Each row is a point. Any point is a mix of the corners, with weights that add up to 1. It lies inside the corners' shape when no weight is negative. Say inside or outside, and name the corners with a negative weight.
(in the rows, 128 means zero)

Corners:
(1): [180 107 151]
(2): [ 67 148  73]
(3): [71 95 73]
(4): [132 103 219]
Points:
[ 95 135  96] -> inside
[106 104 102] -> inside
[ 74 143  81] -> inside
[ 87  99 105] -> inside
[127  86 130] -> outside (2)
[140  96 203] -> outside (2)

Corners:
(1): [121 201  59 121]
(2): [116  58 121 148]
(3): [160 219  86 156]
(4): [130 176 124 109]
(5): [ 84 179 130 156]
Points:
[114 227  92 156] -> outside (2, 4)
[128 170 121 115] -> inside
[124 129 115 138] -> inside
[149 242  88  89] -> outside (2, 5)
[115 179 113 128] -> inside
[102 164 112 145] -> inside
[124 180  80 132] -> inside

Corners:
(1): [192 206 128 190 214 124 124 150]
(2): [105 172 148 140 157 134 223  82]
(3): [109  90  34 103  50 148 141  99]
(4): [125 191 201 153 157  88 140  75]
(5): [ 94  96 101  53 133 134 155  95]
(6): [183 137 191 169 179 144 151 112]
(7): [ 97 126 124 108  96 103 175 154]
(8): [ 54  26   7 137 105 176 105 145]
(9): [144 191 158 159 165 192 117 143]
Points:
[137 175 147 152 157 177 126 135] -> inside
[112 127 106 123 110 132 161 116] -> inside
[112 129 114 148 133 135 139 125] -> outside (5)
[111 122 119 131 124 146 150 127] -> outside (1)
[118 154 154 124 147 117 144  94] -> inside
[111 102 107 115 130 128 140 117] -> outside (2, 9)
[137 137 121 146 155 123 156 118] -> outside (9)
[ 89  79  86  82 101 143 181  92] -> outside (1, 4, 9)

Corners:
(1): [134  64 226  83 147 144 105 167  72]
(2): [134  82 168 169  72 188 121 164 197]
(3): [181 177 122 129 172 172  79 176 109]
(4): [ 89  90  52 129  97 143  53 107 156]
(5): [107 115 127  93 208 120 177 103 114]
(6): [123 131 148  66  88  71 203  95  98]
(7): [ 68 115 131 164 115 173  91 157 113]
(8): [216 117 134 105 121  85 187  97   7]
(9): [116 118 162 157  88  39 120  95 131]
(10): [216 142  73 151 105  30 143 175  94]
Points:
[ 94 127 120 104 199 154  61 101  85] -> outside (2, 6, 10)
[115 110 150 115 117 124 135 116 121] -> outside (10)
[133 128 120 133 124 104 118 137 100] -> outside (2)
[151 127 118 118 139  95 139 130  90] -> outside (2)

Corners:
(1): [108 129 115 176 119 212 146 140 106 172 104  86]
(2): [112 167 130 113  81 104 113 159 168  80 131 160]
(3): [131 149 118 187 101 136 168  62  99 201 127   7]
(4): [176  78 158 171  95 167 119  77 128 182  91  75]
(5): [165 191 105 166 236  45 117 143 138 179 200 152]
(6): [125 127 105 136 110  92  93 102 121  62  83 128]
(7): [138 142 158 112 114 136 175 129 110  92  88 129]
(8): [191 147  80 112 178  69 126 174 105 168 162 124]
(9): [ 99 123 130  95 153 126 114 128 132 133 177 142]
(10): [154 154 108 124 136 126 119 127 110  52 185 116]
(11): [112 122  92 146 110 135 167 124 157 101 154 145]
(12): [139 134 126 101 132  99 133 161 197  75  89  84]
(13): [163 159 100 120 141 157 125  82 136 172 112 108]
Points:
[147 137 108 124 137 101 122 136 133 115 122 115] -> inside
[132 153 146 111 124 105 104 105 155 105 118 119] -> outside (1, 8, 11)
[143 143 103 125 136 131 118 127 145 129 131 132] -> outside (3, 7)
[147 144 108 144 137 119 138 128 118 155 135  92] -> inside
[144 138 122 122 141  97 129 115 148 144 126 119] -> outside (1, 10)
[139 141 122 129 121 130 126 117 139 135 126 113] -> inside
[129 165 112 133 134 126 149 127 107 150 168 130] -> outside (4, 6, 12)
[130 122 104 148 137 130 116 134 152 154 114 128] -> outside (3, 7, 10)

Corners:
(1): [161 113 173 121 102 125 158 102 110  85 166 174 138  62]
(2): [155 117 147  33  61 123 136 139 120  71  82 142 126  88]
(3): [ 99  81 105 109 115 165 177 192 114 101 156 130 106  69]
(4): [138 177  39 121 139 134  66 132 114  92 160 114 130 162]
(5): [136 125 160 107  86 210 189 122 210  74 132  99 119  66]
(6): [101 187  93 190 127 108 141 163  56 193 165  84 168 186]
(7): [ 97 201 133 141 166 167 119 226 136 159 205 124 217 141]
(8): [112 164 135 190 211 201 107 218  69 207 163 156 171 216]
(9): [182 159  88 104 136 145 123 116 109 165 131  87 100  74]
(10): [166 124  93  66  34 144 146 142 183 128 196 170 101 108]
(11): [140  68  98  82 109 115 107 116 158 140 160 108 160 121]
(12): [ 69 131 117  93  79 140  78  86 157 126 117 142  96  71]
(13): [126 128 165  83  93 106  99 112 142 123 169  87  53 111]
(14): [125 122  93  90 138  67 148 117 179 119 112 160  94  97]
(15): [ 66 179 126 134 249 226 179 200   9 192 215 150 223 227]
Points:
[126 161 124 141 166 177 131 173  68 139 172  96 179 158] -> outside (10, 12, 14)
[120 141 124 118  93 129 118 140 147 109 147 130 112 114] -> outside (9, 11, 15)
[ 77 145 108 139 148 159 124 169 127 157 199 129 141 167] -> outside (1, 2, 9)
[135 155 135 111 113 148 137 144 135 139 152 122 148 120] -> outside (3, 4)
[151 109 139 121 109 150 126 144 140 113 143  89 135  93] -> outside (10, 12, 14, 15)
[128 134 112  96 109 125 122 125 152 117 154 125 143 126] -> outside (3, 8, 9)
[142 155 117  91 135 170  99 132 116 128 168 122 149 139] -> outside (3, 6, 14)
[136 148 135 108 138 165 114 136 118 144 163 127 138 131] -> outside (3, 6, 14)

Corners:
(1): [113 158 107 152  82 161 132 128  81 120  77  93 147 121 192 168 131 154
  80  72]
(2): [ 87 145 215 111 163  82 164 135 147 110 203 115 153 123 190 101 190 101
 140 162]
(3): [121  94 176  90 149  96 148 196 122 115 242 132 171 175 154 164 178 114
 142 136]
(4): [105  91  97 154 126 178 150 142 194 112  56  59  89 154 123 140 136 107
  72  56]
(5): [164 155 140 175 126  66 191  40 139  76  70 228  72 136  59 156  72 175
 126  68]
(6): [124 113 101 135 151 113 179  77 106  24  59 193 120 172 108 109  83 175
  70 158]
(7): [126 116 174  45 165 142 197 103 110 155 166 166 158 100 174 127 118 103
 127 151]
(8): [ 79  86 115 101  36 130 129 114 134 150  48  75  88 128 131 154 166 128
 141  90]
(9): [116 141  74 133 116 198 102 125 104 136 109  40 144 110 139  96 189 153
 146  68]
(10): [ 98 117 163 106 198  86  85 175 154 171 178 200 125 149 170 101 137 123
 105 137]
(11): [173 141 168 162  77 134 201  64 143 102  65 169 119 170  71 115  89 210
  55 119]
(12): [102 113 148 133 152 125  94 133 189 128 184 141 176 107 183 163 146 146
 169 190]
(13): [107 103  93 152  97 211  99 133  90 108 121 112  43 103 141 144 175 121
  99  98]
(14): [119 119  67 162  92 106 148 139 127 143 128  46  95  65 133 113 130 132
  62  91]
(15): [135 165 127  96 129 156 106 170 119 101  60  83  98 103 121 164 176 166
  87 126]
(16): [206 138  95 120  92 150  71  77 145 110  89  95 104 117 154 118 144  97
  95 108]
(17): [113 176 138 126 114  83 181   7 131  60 139 145  87 169  83 156  34 197
  70 102]
(18): [152 178  90 162 104 169 143 145 108 176  73  52  86 162 134 151 152 122
 136 122]
(19): [ 74 151 166  84 130 148 105 184 169  97 193 149 203 114 159 107 108  60
 137 185]
(20): [121 102 212 118 193 127 113 123  93 132 156 106 173 114 133 121 113  75
 130 161]
(21): [ 77 125 140 108 153 111 122 112 143 155 198 153 208 133 141 164 204  79
 109 169]
Points:
[123 125 136 124 127 127 138 114 124 106 119 128 120 135 129 138 131 134
 109 122] -> inside
[132 128 127 133 141 138 156 123 117 124 114 136 117 135 119 143 126 165
  87 114] -> outside (2, 8, 16, 19)
[ 91 124 214  60 175  87 151 114 110  95 195 199 219 143 156 132 136 145
 128 194] -> outside (4, 5, 13, 14, 16, 18)
[110 119 125 123 102 129 149 106 142  91 126 126 132 120 135 143 136 143
 101 112] -> outside (10, 18, 20)
[107 124 163 106 146 131 124 129 145 120 145 147 148 147 152 142 139 117
 119 151] -> outside (5, 9, 14)
[125 134 115 140 118 131 153  88 113 119  87 114  98 127 121 128 132 146
  78 100] -> outside (3, 12, 19)
[135 150 135 124 130 115 165 104 143  93 128 174 108 150 127 130 100 146
  68 127] -> outside (8, 9, 12, 20)
[123 136 122 124 109 130 146 107 136 113 118 124 112 137 133 137 135 146
 104 111] -> outside (20)

Corners:
(1): [ 95 105 128 166  66 149 108 140 161 107 136 198 159 131 114 149 180  61
 176 122]
(2): [186 238 101 143 109 117  99 144  68 154 125  57 232  82 219 115 120 142
 101  24]
(3): [123  74 117 107 154 209 170 155  66 187 186 222 135  35 115 185 109 131
  96 144]
(4): [132 119 186  93 184 180  53 170 122 142 179 162  61 109 131 193  59  69
 148 138]
(5): [115 161 116 145 173  94 180 120 148 146 149 161 167 104  64 157 148  87
 138 144]
(6): [238  79 156 147 188  36 126 138  83  98 142  96  96 153 130  75 139  92
 124 132]
(7): [208  86 188 207 184 103  97 177  46 143 197 120  78 146 138 175 122 108
  84 149]
(8): [159  69 155  72  66 177 169  87  44  97 190 112 126  92 153 208 167  76
 157 211]
(9): [222  85 179  95 142 112 165 122 150 105 132  79 159 141 130  91 109 125
 127 212]
(10): [166 200 204 143 183  73 114 201 221 141 102 193 110 173  63 116 164 111
  84  95]
(11): [ 57 193 190 151  73 121 146 100 183 135  99  98 179 117 160  92 181 123
 145  69]
(12): [ 67 189 124 145 118 232  84 167 144 168 231 202 105  97 121 169 146 110
  50  65]
(13): [107 121 193 105 130 189  77 125 125 142 145 186 153 143  82 155 127 159
 139 114]
(14): [118 109 202 139  98 112 197  84 167 138 138 200 182 158 173 165 127 110
 134  64]
(15): [ 92 153 137 184 187 192  65  81  75 132 124 111  54 108 175 162 127 132
 140  48]
(16): [187 180 139 136 137 122  73 120  39 102 138  87 118  71  83 145  88 195
  80  72]
(17): [ 70  92 151 176 175 106  53  87 133 134  88 167  93 207 127 161 137  89
 100 133]
(18): [111 231 116  66 100 166 145 201 154  88  90  95 217 112 157 122 195  86
 119  41]
(19): [ 45 229 154 152 191 110 129 140  99  74 117 196 105  55 124 151 163 202
 156  48]
(20): [193  87 132  65  85 173 183 200 172 181 184  98 131 153  79  78 159 192
 119 209]
(21): [220  59 124 154  43  59 234 124  50  85 112 188 158 158  64  73 102  99
 147 196]
Points:
[150 136 157 142 148 123 117 140  99 123 148 137 121 116 123 139 132 127
 117 109] -> inside
[146 131 151 127 119 127 146 139 118 126 145 153 152 121 108 130 144 128
 116 129] -> outside (4, 15)
[158 113 158 136 143 135  94 148 114 103 143 144  82 150  94 135 139 114
 125 143] -> outside (2, 3, 5, 11, 14)
[130 147 144 120 119 147 139 139 127 126 143 152 150 110 119 136 139 116
 132 109] -> outside (7, 17)
[145 138 157 143 145 109 122 125 111 114 124 132 131 118 135 139 132 103
 131 110] -> outside (12, 13, 20)
[128 122 144 145 124 147 116 119 102 136 144 142 127 127 128 146 128 107
 124 114] -> outside (9, 10, 19)
[144 142 153 146 127 118 125 132 123 119 130 137 137 139 119 126 144 123
 119 116] -> outside (3, 4)

Corners:
(1): [119 115 176 106 178 184 152  94 196 126 189  94 155 211 133 119 155 123
 154 211]
(2): [229 137 123 149 217 115  88  98  65 105  87  78 142 104 146  68  98 125
 140  88]
(3): [127 126 144  98 149 172 145 116 185 110 147 180  83 204  97 155 152  76
  94 130]
(4): [173 117 174  83 205 148 127 130 134 165 156 141 181 134 175  88 205 126
 164 187]
(5): [221 110 163  81 184 129 114  85 145 165 192  70 177 155 135 109 202 137
 143 191]
(6): [249 147 138 137 135 163 143 104  61 131  46  89 174  44 134  73 106 135
 162  93]
(7): [134 121 132 207 124 119 166 165 133 101 119 161  88 167 149 157 170  96
 101  87]
(8): [174 114 192 121 173 149 146  84 144 133 172 142 158 151  86  84 126 115
 131 131]
(9): [141 103 144 118 164  43 146 140 129 110  97 153  62 133 132 146 133 152
 119 128]
(10): [192 147  96  96 152 114 143  89  73 113 115 111 160  89 183  84 104 166
 135  67]
(11): [192 102 129 146 166 148  68  80  71 121 126 132 128  93 162  95 115 155
 134 107]
(12): [158 113 133  78 113 165 122 121 159 129 173 115 186 149  77  43 136 103
 130 175]
(13): [164 125 152 135 125 105 149 148 111 103  90 110  88  84 205 136 152 119
 113  64]
(14): [113 120 117 118 170  83 145 139 131 103 190 151 118 121  82 148 136  94
  49 166]
(15): [110  72 125 127 165 113 135 104 156 147 159 134 127 145  99 100 187  98
 119 137]
(16): [151 179 135 166 114  75 117 133 122  97 104 124 140  98 187 165 152  85
 163 120]
(17): [171 101 103 150 166  69 100 142 140 152 126 125 128 108 194 160 112 132
 129 112]
(18): [117 134 147 153 130  91 147 119 170 120 110 173 126 138 142 109 149 106
  87 140]
(19): [103  97 135 155 138  80 143 149  69 153  78 153  83 156 155 160 120  95
  69  83]
(20): [117  93 145 133 158  88 126 143 123 106 131 161 165 124 104 185 140 134
  52 105]
(21): [168 127 135 157 183 163 106 113  93 177 131  91 124 132 124  94 102 176
 118  56]
Points:
[129 124 135 141 130 121 136 133 115 127 119 133 133 119 137 114 138 123
 117 113] -> outside (2, 3, 5, 8, 17)
[156 123 142 143 158 120 122 121 117 127 132 120 143 120 140 113 151 116
 115 136] -> outside (3, 8, 9, 10, 17)
[152 125 155  97 137 134 145 107 142 125 140 128 136 131 138 105 164 103
 136 157] -> outside (2, 7, 17, 20, 21)
[154 111 157 125 167 132 126 118 141 139 142 125 134 151 146 116 161 121
 131 137] -> outside (6, 10, 14)
[174 106 121 118 151 102 119 124 118 121 132 125 147  97 143 102 138 130
 116 133] -> outside (1, 3, 8, 16, 19, 21)
